Each row is a point. Each copy is the shape, with its points in the same order, turned, moved and blurred by noise. Some copies are also mirrored. Which?
In the rows, zero is written as 128.

Shape, 6 rows:
[[ 77 207]
 [163  75]
 [101 190]
 [130 115]
 [167  99]
 [114  96]]
Copy 1:
[[118 210]
 [172  61]
 [131 196]
 [148 105]
 [179  83]
 [126 100]]
Copy 1 is: only turned
Copy 2, 6 rows:
[[167 215]
 [ 86  84]
 [149 200]
 [118 123]
 [ 84 108]
 [134 109]]
Copy 2 is: mirrored
Copy 3 (6 x 2):
[[113 215]
 [144  69]
 [120 195]
 [123 114]
 [154  83]
 [109  97]]
Copy 3 is: only turned

Shape, 7 rows:
[[173 169  88]
 [149 199 122]
 [ 63  55 123]
 [ 81 107 158]
 [111  72 110]
 [128  60 178]
 [151 129  79]]
Copy 1:
[[171 158  85]
 [189 118 108]
 [ 40  82 132]
 [ 90  88 150]
 [ 66 120 113]
 [ 60 139 181]
 [134 146  77]]
Copy 1 is: mirrored
Copy 2 (7 x 3):
[[186 145  99]
 [206 185 128]
 [ 80  80 184]
 [ 93 140 189]
 [ 80  78 144]
 [ 48 138 149]
 [154 102 100]]
Copy 2 is: mirrored
Copy 3, 7 rows:
[[168 170  69]
 [138 204  96]
 [ 85  52 148]
 [100 117 168]
 [128  76 125]
 [154  82 190]
 [152 129  72]]
Copy 3 is: only turned

Shape:
[[ 90  63 115 122 111  63]
 [134 126 162  78 186 161]
 [ 71 170 234 120 104 175]
 [137  82 190 125 153  88]
 [120 130 124 118  66 174]
 [120 163 195 102  99 111]
 [171 159 161  75 105  98]
 [ 50 151 118 198 185 120]
 [138 126 149 142 159 172]]
Copy 1 (9 x 6):
[[ 62  83 132 130 143 112]
 [161 146 128  94 213 173]
 [186 137 140   7 128 141]
 [153  76 158 115 191 106]
 [136 143 135 101  86 179]
 [138 153 170  66 141  98]
 [130 182 195 119 153 116]
 [146 119  13 103 161  89]
 [182 135 107 125 159 166]]
Copy 1 is: mirrored
Copy 2, 9 rows:
[[ 76 192 157 181 150  95]
 [152  93 141  92 166 131]
 [ 56  54 143  58  92  83]
 [136 119 180 157 146  69]
 [ 74 131 146 115  75 173]
 [105 126 166  80  88  79]
 [153 163 180  82  91 107]
 [ 94 112  29 160 132  77]
 [138  83 119 136 120 136]]
Copy 2 is: mirrored
Copy 3 (9 x 6):
[[ 85  77 159 112 140  49]
 [139 147 189 115 197 155]
 [ 68 176 233 191 134 175]
 [133 125 202 147 177  64]
 [112 131 150 121  71 151]
 [ 87 185 202 141 138 107]
 [127 204 169 103 140  92]
 [ 63  96 109 226 193 132]
 [161 131 156 162 151 153]]
Copy 3 is: only turned
Copy 4:
[[ 95  61 129 155 115  70]
 [126 118 160  42 167 140]
 [ 86 206 208  73  92 131]
 [150  91 193 105 115  87]
 [106 141 112 121  87 183]
 [134 174 141  88  82  98]
 [162 134 109  72  89  97]
 [ 92 167 175 185 204 109]
 [146 122 157 100 156 161]]
Copy 4 is: only turned

Shape:
[[123  91 107 136 122 104 158 131]
 [156 138 103 242 187 120 123 220]
 [101 126  38 105 118 105  50  84]
 [ 99  82 162 116 107  95 143 131]
 [ 87 112 145  96 112 140 189 124]
 [ 89 159 197 140  88  98 172 152]
 [115 126 152  77 123  75 141 137]
 [ 79 144 155  94 142  98 155 157]
 [ 84  85  35 119  88 118  32 123]
 [101 159 175 134 115  84 181 114]
 [206 142 103 168 145 145 106 197]
 [159 141 130 175 165 169 101 197]
 [ 98  80  96 116 134 115  62  74]]
Copy 1:
[[128 112 107 137 106 130 164 133]
 [166 139 146 249 195 163 111 193]
 [168 119  69 112  93 184  77  75]
 [ 93  83 139 118  97 100 153 135]
 [ 72 136  98 117 120  81 181 131]
 [ 74 169 168 154  85  84 155 153]
 [118 143 153  86 102 102 158 138]
 [ 85 158 153  92 127 107 157 152]
 [132  80  57 120  71 206  60 111]
 [ 94 174 167 131  91  94 179 120]
 [190 148  97 210 154 106  98 175]
 [137 145 107 200 179 113  91 172]
 [120  65 116 114 103 161  80  70]]
Copy 1 is: mirrored
Copy 2, 13 rows:
[[125 116 110 126 101 103 163 136]
 [187 159  65 218 162 101 141 240]
 [ 70 155  87  95 155 127  68  90]
 [109 109 161 125  95  79 157 144]
 [109 130 171 108  88 136 202 142]
 [134 183 195 155  64  73 174 161]
 [119 150 165  79 108  64 161 145]
 [103 160 180 100 118  83 175 174]
 [ 61 123  78 109 120 148  40 126]
 [138 180 176 147  98  73 192 127]
 [224 152  90 134 142 127 112 198]
 [192 147 129 161 156 140 114 219]
 [ 78  97 127 118 156 113  87  97]]
Copy 2 is: only turned
Copy 3:
[[114  97 145 134 151 106 159 111]
 [116 140 180 236 219  96 133 219]
 [ 89 146  62 157 118  90  67  79]
 [ 89  88 191 128 119  99 141  95]
 [ 93 125 171  82 124 133 177 110]
 [107 157 236 131  98 106 183 122]
 [115 128 194  89 129  63 112 100]
 [ 81 153 200  87 138  84 140 129]
 [ 55  98  56 171  87  89  64 110]
 [115 161 216 129 128  94 180  98]
 [178 123 155 187 166 125  97 207]
 [126 135 173 183 172 146  99 203]
 [ 75 105 113 152 132 120  67  54]]
Copy 3 is: only turned
Copy 4, 13 rows:
[[125 102  94 148 131 116 155 143]
 [175 106  64  25 183  86 150 216]
 [ 79 146  66 106  98 111  62  68]
 [121  99 152 157 108 117 137 154]
 [102 134 139 176 123 165 171 156]
 [130 163 186 129  99 102 185 183]
 [137 160 139 178 119 107 115 150]
 [113 170 147 158 129 124 130 185]
 [ 80  98  56  92  59 130  57  96]
 [122 171 164 151 133  93 184 151]
 [224 130  68  67 142 129 123 157]
 [187 124 102  52 159 153 122 180]
 [ 90  96 111 120 129 119  77  72]]
Copy 4 is: mirrored

Shape, 12 rows:
[[145 135 166 100  90 110  64 151 172]
 [ 85 189 118 122 103 120 127 113 102]
 [100 111  88 161 164 149 141 127  42]
 [ 36  96  82 137 149 190 148  78  70]
 [172 137 171  51  78 124 136 149 149]
 [180 122 108 137  67 171  59 187 144]
 [104  93 226 128 162 164 102 121 167]
 [176 126 116  89 119 111  86 175 209]
 [ 67  72 225 135 193 161 130 182 134]
 [ 38  59 152 205 138 156 195 132 135]
 [155  84 131 126  83  84 106 126 131]
 [ 82 122  64  96  72 118  99 144  81]]
Copy 1, 12 rows:
[[153 157 119 145 119 119  56 155 152]
 [ 86 103 162  91 127  80  93 101 131]
 [127  23 135 112 189  85 147 118  85]
 [ 86  27  92 104 150 127 151  52  67]
 [185 163 133  99  73 117  88 165 112]
 [179  68 132 163 109 142  66 171 188]
 [129 168 112 185 154 175 105 120  67]
 [157 150  81 127 121 131  81 202 183]
 [ 96 138 110 190 176 173 110 164  11]
 [ 62  81 105 207 137 120 198 119  58]
 [172 123  94 159 121  61 102 142 138]
 [118  38 100 100 100  61  60 119 129]]
Copy 1 is: mirrored
Copy 2:
[[113 173 167 114 116  76 101 164 134]
 [103 178 110 132 108 142 159  78 115]
 [136  96 142 144 123 201 158  78  40]
 [ 86  63 130 138 110 184 129  10  76]
 [139 152 159  50  99  72 144 150 149]
 [139 142 163 102  84 162  53 189 124]
 [ 82  97 237 155 137  86 137 115 147]
 [142 137 136  91 161  90  86 194 141]
 [ 32  61 228 153 140 110 182 141 115]
 [ 82  17 133 204  85 134 175  89 116]
 [164 126 140 127  97  77 115 146  79]
 [ 97 144  87  90  83 142 102  99  55]]
Copy 2 is: only turned
Copy 3, 12 rows:
[[165 139 148 130  55  84 123 159 117]
 [ 63 149  95 113 104 103 120 100 106]
 [ 66 116  77 117 191 169  97 160  75]
 [ 53  69   9 123 169 148  79 108 119]
 [158 110 133 131  65 107 191 140  75]
 [121 130 127  87  27 163 108 218 119]
 [182 130  89 218 102 115 113 152 153]
 [192 139 140  72  75 116 142 198 151]
 [160 127  56 236 156  94 132 213 124]
 [ 54  74  76 196 192 126 129 177 186]
 [129  85 184 112 110 116 113 170 105]
 [ 65  95  89  62 102  96  88 146  67]]
Copy 3 is: mirrored
Copy 4, 12 rows:
[[ 92  99 142  77  86 137  77 162 170]
 [114 213 122 111 118  97 121 132 163]
 [164 177 113 199 170  92 131 137 107]
 [156 177 130 199 214  92 135  71 171]
 [130 101 123  33  96 158 132 137 151]
 [146  97  68 131  76 172  47 163 165]
 [ 88  96 210 135 164 181 119 160 170]
 [ 65  68  78  83 103 133  97 175 164]
 [123 103 210 146 219 160 135 213 164]
 [149 134 164 217 179 126 203 165 226]
 [137  79 132 125  73  93 123 143 154]
 [175 154  84 118 130  57  86 119 177]]
Copy 4 is: mirrored

Shape, 15 rows:
[[ 95 134  98 122 110 153  89 130 159 170 110]
 [ 56 129 131 128  52 101  76 121 102  75  68]
 [ 98  87 119 198 129  78 138 108 137  81 149]
 [140 138  62  53 128 110 197  86 177 139 133]
 [148 122 123  85 142 111 186 151 111 135  88]
 [101 146 145 115 142 138 199  83 115  96  55]
 [134 161 173 105 175 111 160 120 141 113 140]
 [109 124 158 155 102  58 121 127 171 163 124]
 [ 64 117 183 123 165  81 138 165 157 168 106]
 [164 162  84 134 141 187 208 153  99 191  62]
 [104  41 145 146 118  94 118  75 151 106 121]
 [144 131 117 165 110 154 125  91  48 190 105]
 [214 161 135 113 171 165 161 102 155 104 106]
 [139  91 188 212  69 107 161 113 119 133 154]
 [ 74 107 146  77 119 161 113 107 120 103 140]]
Copy 1, 15 rows:
[[ 81 151 163 138  96 154  98 120 121 128 149]
 [125 126  94 149  54 104  73 142  60  58 136]
 [165 105 102 101 139  79 113 160 123 124 202]
 [129 152 222  54  50 102 181  95 130 140 167]
 [136 156 184 110 110  74 182 125 105 122  94]
 [132 140 169 146 100  60 191  96 109  48 155]
 [ 99  96 152  76 148  95 187  97 118  99 127]
 [ 87  83 131 113 105  66  96 130 143 152 140]
 [ 39 123 154 109 150  51 122 157 122 114 124]
 [129 197 192 195 108 120 225 103 143 148 106]
 [159  94 175 109 136  69  69 140 107  99 186]
 [139 120 157 214 126 124 150  91  68 165 145]
 [164 129 177  97 146 131 193  44 160  98 112]
 [165  31 130 171 135  86 129 164 142 142 149]
 [106 108 185 105 114 146 125 145  63  66 156]]
Copy 1 is: mirrored
Copy 2:
[[125 120  79 121 126 131  96 108 174 116  60]
 [ 83 115 103  99  88 139 126  81  52  64  60]
 [120  98 141 182 103 124  86  88 108  83 169]
 [184 130 101  83 146  93 136  59 163 191 149]
 [124  89  82 124 176  81 162 123 117 166 127]
 [136 137  68 148 179 142 189  74  85 133 129]
 [135 134 145 126 182 146 156 144 137 134 158]
 [ 91 141 163 146 156  92  77  99 143 110  98]
 [ 53 106 122 132 219 128 101 112 151 110 116]
 [134 139   7 178 155  78 182 146 165 185  98]
 [139  68 144 171 143 140  76  63 101 110 109]
 [142 151  56 197 127 120  88 163  88 173  74]
 [210 125 124 162 163 115 200 149 156 148 126]
 [ 79 121 170 232 101 127 108 113  98 158 109]
 [124  82 102  95 130 201 119 105 116 142  98]]
Copy 2 is: only turned

Shape:
[[146 113 132 117 176  99 144 101  81 151 119 176]
 [ 51  93 157 140 131 139  64 148 120 132 144  88]
 [196 129 159  87 121  79 137 110  37 133 149 104]
 [126 106 163  88 160 120 140 177  88 121 118  97]
 [ 98 124 128  69 135 138 156 146 133 181 132  80]
 [144  98 138 133  98 165 189  88 132 122 164 139]
 [132  78 107 156 172  85 183 114 121 154 133 148]
 [132 125 146 108 169 138 150  91 104 167 167 151]
 [125 145 152 158 113  92 164 148  86 141 180  52]
 [127 123 114 152 161  99  94 153 121 100 122  89]
 [115 115 168 118 112  86  84 122 140 117 150 110]
 [104 161 139 122 161  74 159 153  81  98 131  99]
 [132  83 123 120  99 125 118  84  89 156 108 116]
 [159 101 127 134 126 129 140  86 133 249 131 138]
 [175 165 166  83 164 117 116 132 129 107  78 160]
 [159 139  98 118 171 132 155  93 209 137 143 123]
 [107 105  61  99  88 173 152 192 146 111 149 140]]
Copy 1 (17 x 12):
[[199 130  82 132 147  90 119 149 131 150 124 152]
 [ 59  76  83 125 126 150 126 198 110 143 169 163]
 [200 145 121 113  80  75 124 139  82 127 203 139]
 [139 131 132  79 148 116 162 197  94 142 175 136]
 [ 94 180  80  86 137 144 153 163 128 164 183 138]
 [154 114  79 114 103 157 169  87 141  85 149 120]
 [161 108  60 118 141  79 157 135 181 153 139 113]
 [173 140  75 119 147 135 117 136 152 114 169 177]
 [106 129 102 154 105  74 166 134 125 121 221 122]
 [103  80 126 119 147  97  96 152 129 171 174 109]
 [ 92  97 119  90  89  99  97 170 132 110 155 146]
 [108 121 135 117 160  56 151 139 105 142 169 142]
 [149 113  53 124  79 133 118 139  91 147 134 113]
 [170 174  33 145  84 142  90 161 189 154 138 113]
 [162 155 164  82 163 112  88 160 110 112 106 139]
 [123 149  93  77 165 140 102  89 202 135 140 103]
 [110 106 138  91 119 192 197  95 139 188 138 140]]
Copy 1 is: mirrored
Copy 2 (17 x 12):
[[129  77 126  90 157 125 125  90 107 166 163 136]
 [ 69  75 133 152  84 149  66 174 134 101 106 105]
 [165  61 178  72 124 103 119 102 105 185 147  40]
 [124  71 164  84 133 146 133 186 108 135 119  97]
 [ 75 122 156 144 132 156 163 159 106 138 137  69]
 [172 117 127 139 115 151 159  85 169 112 140  88]
 [120  82  97 128 168  98 155 113 156 155 159 135]
 [132  85 150 139 152 154 127  89 114 131 180 111]
 [137  83 180 151 106  59 132 164 136 125 153  55]
 [124 107 124 123 148  94  75 179 122 140 107 108]
 [107 105 169 121 102 134  66 142 162 164 122  94]
 [119 105 182  78 140  70 118 162 115 115 138 109]
 [107  83 101 120 105 128 121  82 119 156 103  75]
 [106  91 114 197 131 146 160  73 107 203 156 100]
 [163 136 179  80 157 160 101 127  85 179 108 146]
 [143 177 129 166 205 150 120 117 157 148 142 110]
 [134 171  68 106  89 164 153 181 133 105 154  87]]
Copy 2 is: only turned
Copy 3, 17 rows:
[[164  88 136  88 157  72 146 144 102 117 112 147]
 [151 160 163 170 113 122  83  86 112 143 192  89]
 [ 90  84 144  89  96 100 142 210 107 110 121  91]
 [150 137 181 133 128 100 102 162 143  94 125  87]
 [154 175 191  88 129 129 132 139 180 125 155 105]
 [126  78 138 107 149 193 162 110 151 103 138 131]
 [203  92 111 109 168 105 172 124 137 123 134 107]
 [144 112 140  61 163 127 134 126 115 117 164 144]
 [130 148 146 144 130 163 172 185 111 110 175  55]
 [147 168 109 155 134 108 115 131 109 126 115  72]
 [ 92 137 122 157 120  96 110 113 138 127 180  96]
 [140 170 146 150 136  92 152 167 107  64 131 101]
 [142  96 154 106  93 129 144 115 126 165 126 111]
 [158 102 155  63 166 127 167 128 148 218 157 128]
 [ 85 137 149 115 170  65 100 138 137 109  83 149]
 [131 159  84  68 189 136 152  88 174 121 117 119]
 [181 160 118 159  99 184 111 138 214 121 115 161]]
Copy 3 is: mirrored

Shape, 18 rows:
[[139 230 168 114 145 130  95  84 152  85  44 205]
 [154 148  81 127 150  57 145 142 160 182 157 150]
 [117 188 148 177  84 108 180 118 202 114  82 107]
 [ 87 134 123 105 105 158 141 135  69 123 116 183]
 [108 183 107 148 211 115 139 154  78 179  99 107]
 [ 63 129 122 144 101 185 103  65  96 156  73  98]
 [102 171 144 112 112 164 146 181 175  85 123 187]
 [115 147 132 118 129 168 101 209 134 123  97 112]
 [ 78 129 190  87 127 112 127 165 112  88 107 127]
 [148  48  95 125 177  92 164 145 151 119  78 153]
 [202 124 111 154  66 104 150  74 169 134 153 147]
 [122 133 175 176 107 133 165 167 115  66 129 161]
 [ 97 200 214 124 141  98  50 177 131 173  75 178]
 [133 125 117 160 152 102 152 147 130  25 152 135]
 [146 151 129 176  80 148 118 116 157 128 142 118]
 [116  24 134 133 192 113 112  97 214 171 110 146]
 [179 134  91 165 157  51 150 127 130 208 181 136]
 [205 148 165 120 114 177 141 125 172 134 170 144]]
Copy 1:
[[131 188 155 207 202  92 151 170 137  68  65 147]
 [132 167  67  97 132 154 130 111 157 187 123 185]
 [105 143 140 182 120 111 224 137 196 151 115  96]
 [ 69 127 183 133 114 136 113 122 100 111  90 171]
 [ 73 153  92 123 146 146  80 174  92 209  80 102]
 [ 51  94 199 197 139 176  99  98 147 149  86  90]
 [ 77 146 158 142 139 145 191 189 122  75 150 166]
 [ 71 125 121 129 116 155 113 185 126  98 158  97]
 [ 60 102 184 101 150  88 125 167 138 112 140 131]
 [135  58  94  65 154 157 156 108 135 127  80 142]
 [178 134 130 171 125 141 164  57 174 144 156 169]
 [ 94  94 142 152  95  86 187 148  88 115 135 147]
 [ 82 130 122 178 152  92  64 244 176 115 107 165]
 [ 97  95  98 125 162  81 206  96  75 125 160 133]
 [112 129 134 196 123 151 153 115 144 139 169 130]
 [137  23 103 105 213 201 143 131 187 167 110 160]
 [151 146  54 124 117 146 110  98 141 225 135 190]
 [194 142 164 166 133 166 155 148 121 128 194 155]]
Copy 1 is: only turned
Copy 2:
[[150 225 187 162 168 152 156  93 127 154  54 110]
 [191 108 133  79 145  67 112 151 162 171 126 181]
 [163 142 115 127 103 108 155  94 214 126 105  62]
 [ 83 158 117 152 133  73 130 173  78 127  92 122]
 [176  66 176 133 169  74 152 158  81 178 125  90]
 [ 95 113 117 201 106  78 110  63  75 138 135  83]
 [ 89 179 108 121 141 142 120 187 162 159  84  92]
 [136 116 126 149 126 140  74 190 114 159 103  69]
 [ 90 125 181 150 130 108  95 187 143  89  88  90]
 [137  54 105  97 163 101  94 132 134 116  30 168]
 [170 155  83  84  78 116 129  90 157 106 131 186]
 [114 132 100 146 132 144 168 188 152  75  98 107]
 [164 157 216 234 136 120 111 190 154 178  95 121]
 [125 119 104  87 196 144 134 162 147  61 117 114]
 [153 144  88 134 100 137 122 118 149 124 159 116]
 [ 98  25 133 137 145 136  70  82 177 164  80 208]
 [215  73 130  86 128  64 141 150 144 156 159 203]
 [129 147 127  79  66 186 134 145 130 154 132 155]]
Copy 2 is: only turned
Copy 3, 18 rows:
[[109 149 185  97 121 116   7  69 125  76  49 179]
 [ 82 105 124 139 156  50 142 130 165 187 126 176]
 [139 120 133 159 144  59 114 133 158  72  26 106]
 [ 92 100 138 125  89 159 146  81 106  97 127 151]
 [ 86 140 127 142 232 148 140  60 105 175 108 153]
 [120  87 105 178 110 202  77  81 107 127  98  81]
 [ 86 135 178 101 114 111 129 119 177  45 106 136]
 [ 89 136 165 103 168 157 131 154 118  92 135 108]
 [ 83  81 228 116 135 121 122 116  95  87 104  98]
 [103  34 183 170 174 138 130 176 160 135 114 207]
 [183 104 121 157  72  50 114 154 163 155 106 174]
 [124 125 204 169 124 105 157 135 110  47 104 145]
 [ 23 189 206 120 143 116  62 118  90 140  59 113]
 [136  86 187 171 163  72 140 110 127  61 161 153]
 [159 144 121 163 109  90 109 146 145 112 116 114]
 [ 89  51 201 198 146 149  94 166 232 184 107 144]
 [103 122 126 180 155  37 159 117 152 226 128 185]
 [179 155 184  98  92 105 120 123 185 149 118 144]]
Copy 3 is: only turned

Shape, 18 rows:
[[133 151  75 133 109  90  97 206 191 151 194  64]
 [128 141 199 114  46 146 148 100 106 174  81 154]
 [110 226 117  64 106 162  84 114 124 180 116 130]
 [ 48 205 100 106  52 209  96 150 103 125 135 140]
 [147 137  94 237 130  98  66 142 186 157 149 112]
 [ 67 141 180 150 136 128 144 109 119 175 108 177]
 [133 126 122 196 132 130 158  80 134 100 144  86]
 [106 170 216 135  82 143  83 117  74 149 103 189]
 [101 108 187 132  96 190 113  98 155 170  72 176]
 [ 90 123 218  96  89 163 128 111 118 177 134 174]
 [151 129 107 165 151  98 152 116 186  82 131 114]
 [123 152  80 146 113  90  57 135 202  79 198  88]
 [ 96 106 137 173 161 104 166 134 123  81  89 106]
 [ 75 150 124 169 125  79 139  94 187  91 122 123]
 [ 46 199 119  89  42 154 119 100 108 181 156 133]
 [ 83 131 157  83  40 132  97 110  93 187  65 168]
 [144 207 116 128  44 109 105 197 201 181 166 177]
 [ 92 156  73  97  88 145 112 113  99 143 165 193]]
Copy 1 (18 x 12):
[[ 67 128  28 181 157  70  85 105 125  53  72  98]
 [179  76 130 145  14 109 142 164 153 134  85 126]
 [178 138  99 134 110 122  94 127  99 157  13 139]
 [202 102 109 135 151 113  60 209 105 115  59 172]
 [ 56 126  29 147 107  97 155 116  52  73 139 137]
 [144 171 121 120  38 110 124 175 130 137 136 124]
 [142  92  82  86 113  75 156 117 107  89 173  77]
 [171 110 119 135  22 186 122 198 107 130  91 128]
 [151  99 113 143  39 113 134 160 147 188 142 177]
 [165 113 121 165  26 123  98 192 153 179 112 103]
 [ 81 116  64  81 135  91 167 113 148  98 142  90]
 [ 46  84  30 106 174 104  82 127  90  91  97  86]
 [121 136 111  76 103 115 135 126 169  64 181 107]
 [ 80 123  85  45  97  73 122 152 128  97 130 111]
 [182 111 126 136  90  69  57 195  87 131  39 121]
 [148  89 181 156  31 122  97 168 131 135  61 166]
 [ 89 121  31 189 103  87 143 198 126 104   7 140]
 [130 124 155 151 150 103 119 197  98 139  69 107]]
Copy 1 is: mirrored
Copy 2, 18 rows:
[[ 83  37  71  32 139 131 149 122 174 171 206  92]
 [130  65 151 212 101 134  60 185 111 121 138 105]
 [ 84  73 113 140  51 121 107 123 177 104 125 184]
 [ 46  45  71 129  70 132  39  94 109 132 108 168]
 [ 98 108  67  99 218 122  92 131 195 180 223 125]
 [139 141 118 145 126 149  43 148 120  79 150 115]
 [112 100 136 151 203 133  99  59 139 146 163  77]
 [ 89 123 105 204  93  82  46 178 101  96 152 131]
 [151  96 162 156 129 114  12 171 114 133 136 158]
 [140  97 149 158  70 109  30 159  91  99 167 111]
 [127  91 133 107 222 133 148  91 122 139 175 116]
 [107  44  53  73 174  82 148  65 147 156 216 136]
 [126 124 119 109 214 125 102 109 103 120 105  71]
 [148  75  80 125 213 136 106  90 121  85 163 123]
 [100  41  70 158  39 164  53  99 133  97 144 139]
 [152  71  85 192  65 126  54 188 117 133 102 131]
 [ 61  28  79 105 107 169 116 195 128 138 235 174]
 [110 104  67 140  66 158  98  93  91 160 156 163]]
Copy 2 is: mirrored
Copy 3 (18 x 12):
[[136 202  96  57 163  68 140 143 159 113 203  74]
 [147 105 204 140  95 106 145  29 102 147 106 144]
 [ 69 125 223  47 130 102 139 105 144 107 137 152]
 [ 92 165 222  92  54 143 139 141 190 105 111 118]
 [163 156 132 117 184  86  32 121 145 103 202  62]
 [ 86 106 164 169 102 138  95  75  86 134 161 138]
 [173 117  85  93 115 126  47 112 102 120 116 108]
 [105 136 236 165 117 119  96  76 115 183 106 157]
 [147  97 214 156 130 179 130  54  98 110 141 128]
 [127 139 207 152  97 147 151  73  70 147 144 169]
 [149 131  58 105 179 126  78 106 131  99 128 124]
 [166 197  97  65 176 116  80 160 191 118 187 138]
 [119  94  61 136 134 156  88 105 120 158 116  90]
 [125 129  75 117 129 146  60  80 167 119 166 143]
 [100 141 207  82  33  99 138 104 158 113 159 167]
 [127  79 233 146  96 107 166  65 154 158 146 149]
 [112 224 180 127 154  45 148  73 173  69 171 121]
 [111 122 180 134  97  93 133 168 155  87 135 174]]
Copy 3 is: mirrored
